Each wall is flat, endless, passes through zero and stands at right angles to its row. A trip goes straight from one point to another. Which walls does it cross, in order?
(in the rows, 128 means zero)

Walls:
(1): [136 160]
(2): [147  73]
(3): [112 116]
(4): [207  84]
(5): [174 130]
(6): [121  91]
(7): [111 149]
(8): [113 128]
Trips:
[179 167] to [195  97] => 2, 6, 1
[106 125] to [110  99] => 2, 7

Walls:
(1): [163 203 133 103 145  48 150 167  77  93 126 123]
(2): [134 140  93  83 117 167 124 149  92 111 141 157]
(3): [ 71 109 204 135 126  64 149  82 146  78  97 106]
(4): [127 151 139 170 178 133 182 157 123 115 191  91]
(5): [147 140 119 181 184 114 103 245  85 141 146 104]
Trips:
[ 57  69  73  77 190 164 115 126 157 143 106 183] to [122 129  81 114 157 167 115 121 145 120 133 162] => none
[103  55 151 178  99 115 162 124 132 168  76 140] to [184 195  78 151 100 181 193 110  40  61 141 126] => 4, 2, 3, 1, 5
[ 52 129  86 134 140 158 107 118 119 133 163 156] to [128  90 108 100 157 168 195 249 152 169 129 110] => 5

Walls:
(1): [141  90 137 157 135 180 110 107 136 134  83 138  61 157 124  76 123 106
 126 157 104 108 136  72 121 106 152 142 156 133 146 156 146 149  80 196
 114 141 141 168 162 144 109 100 124 133 138 150]
(2): [ 95 131 140 125 117 104 129 141 104  88  93 175 114 120 141 112 113 148
 112 108 179 111  79 137  78 132 144 141  95 179 133 100 129 139 127 151
 119 143 125 118 139  83 156 112 111 112 196 144]
(3): [ 84 144 114 129 129 132  94 135 129 105 126 166 165 138 124 126 150  71
  91 135 102 171 130 138  84 119 172 110 121 151 107 103 166 123 125 134
 139 157 137 177  96  95  75  93  95 141 104 119]
(4): [125  90  97 113 160 156 208 172  95  99 113 161 144 131  92 145 126 167
  97 152 202 175 111 161 160 153 107 108 129 163 100 107  90 164 107 136
 141 157 153  87 173 143 128 149 122  86 181 121]
(5): [164  98 105 140 119 144 151 132  74  76 147  75 122 148 148 135 212 114
 109  87 157 164 126 151 157 124 110 145 128 200 152 126 110 197 151 161
 103 174  53 109 146 166 127 107 137 165 159 107]
(6): [157 156  94 142 126 128 145 171 128 124 111 136  92 151  86  91  73 129
 160 117 155 134 120 132 136 137 151 155 132 103 161 186 128 172 165 134
 145 118 156 129 158 177  85 158 161 172 131 129]
Trips:
[119 160 114 113 113 166 112 117 100 177 111 157 103 127  56 119 154 114
 154 147  84 116  96 114 136 122 101  93 157 170 142 115  90 155 148 135
 200 111 121 129 172 156 118 184  76 106 189 176] to [105 173 100 160  63 159 249 102 151 134 116 126  90 131  95 139 140 152
 141  90 141 125 146 149 162 121 120 120 149  79 152 159 139 134 158 157
 168 100  48 165  91  59 151  94 100  98 129 150] => 5, 1, 2, 4
[ 92 130 105 160 139 171 149 138 120  85 107  78 113 136  81 124 150 118
 124 105 205 176 105 172 110 146 127 121 134 180  87 162 144  62 151 174
 104 138 114 157 109 123 149 199 109 110  97 111] to [151 167 155 100 113 112 135  88  82 133 146 169 163 189 148 188 165 114
 192 152 102 194 103  81 108 147 152 135 137 107 119 123 154 126 119 143
 104 176 120 113 100 124  93 140 185  80 136 111] => 6, 2, 4
[151 113 157 172 143 134 167  99 143 119 110 112 177 142 124 137 133 161
 119 140 109 112  90 149  90 153  61 194 123 124 149 184 138 169 183 119
 120 176 169 173 103 133 132 102 176 173 104  90] to [138 135 124 119  92 134 116 117 106 113 136 129 137 100  87 142 104 123
 152 132 132 167 164 132 112  99 108 131 160 104 110 147 130  83 125 135
 124  71 171  64 136  98  76 108 120 133 126  90] => 5, 3
[ 94 132 103 141  74 119 159 142 111 142  85 148 102  97 113 114 120 144
 131 149 130 120 139 119 137 155 147 125 153 133 123 153 148 102  88 110
 153 164 122 124 135 118 161 156 119 155 133 121] to [149 148 126 148  85 136 107 154 143 106 115 100  80 160 119 120 172 115
 144 108 144 155  73 146 163  99 164 116 159 206 148 127 147 120  92 132
  77 151 117 108  52 123 111 108 122 151 109 208] => 3, 5, 4, 6
